Every row gives one point. To make a cloud, some directions were put in groups of two or more. Within a group, all points are equally far from the middle, so they leave a hole (a ring in 2 directions, a hollow ball in 3). The other directions are filled evenly. Then the cloud was stretched, turned, moved and blurred a little. How many holes are there, and how many directions does each take, smallest first?

Cloud:
[[-10.8  -4.2]
 [  6.9  -8.8]
 [  1.6 -35.0]
 [  1.8  25.0]
 [  6.2 -19.9]
 [ 17.2   8.4]
 [-14.4 -37.9]
 [ 19.8 -12.1]
 [-17.6 -10.8]
 [ 16.4 -24.1]
 [-23.4 -12.5]
 [ -9.9 -28.4]
 [ 31.9  -2.7]]
Holes: 0

Cloud, 21 rows:
[[  6.9 -18.7 -14.7]
 [  5.7 -17.2 -35.8]
 [-22.2   6.7 -19.2]
 [ 30.9   0.9  -5.0]
 [-24.9   4.1 -23.9]
 [  9.5  14.3 -37.4]
 [ 33.4  -2.9   0.1]
 [ 29.2 -14.5   7.6]
 [  1.9 -15.4   0.7]
 [ 40.9   0.8  14.4]
 [  9.3  23.4  -8.1]
 [ 39.6   5.8  13.8]
 [-10.4  -3.4   0.3]
 [ 13.2   9.6 -37.2]
 [ 17.5 -17.5  13.5]
 [ 21.9 -15.9  -5.1]
 [ 39.7  -6.5  14.8]
 [ -2.1  20.2   9.4]
 [ 30.2   8.2  -4.1]
 [ -8.9 -13.2 -13.5]
 [ 13.7  24.5   7.8]]
Holes: 1 (2)

Cloud, 29 rows:
[[ -9.0  -7.5  -4.4  34.3]
 [ 19.0 -13.0  17.8  -1.8]
 [  6.8 -25.5 -20.0  -2.9]
 [-18.6  -9.0 -25.6  24.8]
 [-30.7  -8.6  -9.3 -23.0]
 [  8.9   6.9  22.9  -9.6]
 [  1.5 -20.2  20.0  -4.2]
 [ 16.2   2.5   2.2  22.4]
 [-17.7 -27.0  -0.9  25.8]
 [-10.1  21.5  13.5  -2.8]
 [-13.0 -29.3  12.0  12.5]
 [-25.2  -9.7 -23.3 -23.9]
 [-12.9 -25.9 -27.6   4.2]
 [-41.2  -5.1 -28.8  -2.7]
 [ 20.4  -5.5 -25.6 -13.4]
 [ -6.9 -18.5  20.5  -7.4]
 [ -8.2 -27.7  15.2   6.0]
 [-24.0  -8.2 -19.2 -26.3]
 [-22.3 -17.4   9.9  31.6]
 [ 16.3  -1.6 -28.3 -18.5]
 [ 13.0   6.6  21.6  12.4]
 [ 10.1   7.2 -26.9 -24.4]
 [-18.5 -23.4  -3.4  29.5]
 [-13.3   0.0 -27.2  22.3]
 [-18.4  13.8 -30.3   6.9]
 [  4.9 -21.0  18.8  -2.8]
 [ -3.6   0.7 -21.4 -31.8]
 [-44.9   8.3  -2.9   4.0]
 [-20.3 -27.0  10.3  21.5]]
Holes: 2 (2, 2)

Cloud, 56 rows:
[[-12.2  -1.3  41.9 -15.4   5.0   4.0]
 [ 31.9  -7.2  29.5 -17.7  -9.5   5.1]
 [ 14.7  -0.3   9.5  -4.6 -26.6 -53.9]
 [ 21.1  16.9  12.3 -27.3  -8.5 -39.4]
 [ 28.9  11.9   4.6  15.7 -39.9  13.6]
 [ 13.6 -14.5  25.9   9.5 -37.5   2.4]
 [ 23.0   7.9  -9.9 -26.6  -7.8 -11.7]
 [  0.7   8.0  -3.9  -5.7  11.1  45.0]
 [ -0.2 -28.7  13.6 -14.8 -10.1  17.3]
 [-11.7 -30.2 -12.6  -9.4  16.5  12.4]
 [  4.4  11.7 -18.2  16.7   6.6  34.7]
 [  5.9 -21.4   9.5  26.5 -28.6  -7.3]
 [-18.0  13.2  16.8  -9.4  21.9 -17.3]
 [-10.8 -20.1  17.0   3.8 -28.4   6.9]
 [-27.6  -8.2   0.3  19.9 -19.2  -9.8]
 [  9.2  19.1 -15.4  13.7 -27.8  -6.6]
 [-13.0  12.2  10.5   5.1  18.8   2.7]
 [-25.4  -3.2  15.9  30.6  -1.3 -28.3]
 [ -2.5 -20.2  26.5 -11.7 -19.4  23.4]
 [-15.0  20.6   3.0   3.3  23.8 -27.2]
 [ 21.1  -2.6  17.2  30.1 -18.5 -23.9]
 [ -2.5 -31.3   5.5 -16.4  -8.2   2.2]
 [ 14.9 -25.0 -19.2  -4.1 -27.3 -24.9]
 [ 23.6 -17.7  -3.2 -19.7 -16.0 -14.8]
 [-17.2 -19.5   8.9  -4.2 -21.3   4.4]
 [-12.9  17.1  23.1  -4.1  18.2  -1.0]
 [-14.7   5.4   8.4  -8.5 -23.9  32.7]
 [ 15.1  15.2 -12.5 -19.8  15.4 -30.9]
 [  1.6  25.1  -9.4  19.8   3.7 -20.5]
 [ 19.3  28.1  11.5  -5.0  10.3   3.3]
 [-18.6  11.4   4.9  25.6   5.8  -1.5]
 [ 22.8 -15.7 -22.7  27.7 -10.2 -20.1]
 [ 16.5  24.7  -1.1  24.1 -17.9 -13.4]
 [ 24.5  17.3   2.6 -23.3   1.0  -0.1]
 [ 30.8  -3.9  -6.6  -8.8  10.6 -18.4]
 [  7.1 -34.7  -1.1 -13.1 -18.0   7.5]
 [-11.1  19.1  13.7  22.0   5.9  12.3]
 [  1.6 -15.3  12.9  12.2 -26.7 -45.5]
 [-11.8  -0.5  40.7  32.4  -3.6 -10.4]
 [  3.5  11.0 -20.2 -18.2  15.2   2.5]
 [ 17.5 -10.2  29.2  25.1 -38.0   9.2]
 [ 19.0  21.8   2.8 -10.6   7.1  27.1]
 [-15.8  -4.5   3.5  32.0 -21.8  38.6]
 [ 32.0  20.5  12.8 -15.5   0.8  19.6]
 [-19.1   5.4  -6.3   0.9 -24.6  15.4]
 [  9.4 -22.1  27.9 -15.5  -6.7   8.0]
 [ -6.8  -8.1  32.2  26.3   5.0   2.3]
 [ -4.6 -14.8  31.5  -1.8 -26.5 -18.2]
 [  9.6 -30.4 -17.6  -8.8 -22.0 -30.8]
 [-19.7 -19.7   0.2  31.1   0.7 -33.5]
 [-12.6  -4.0  13.0 -16.9 -10.4  36.0]
 [ 15.5  10.5 -25.7  -5.4  16.2  -7.2]
 [ -7.2 -28.4   2.2  -5.8  21.1 -30.1]
 [ 11.0 -10.6  30.4  34.1 -22.6  -3.5]
 [-14.3 -34.2 -14.5  10.4 -23.6  -9.3]
 [ -9.1  -5.8  21.6  -9.8   8.9  29.9]]
Holes: 2 (2, 2)
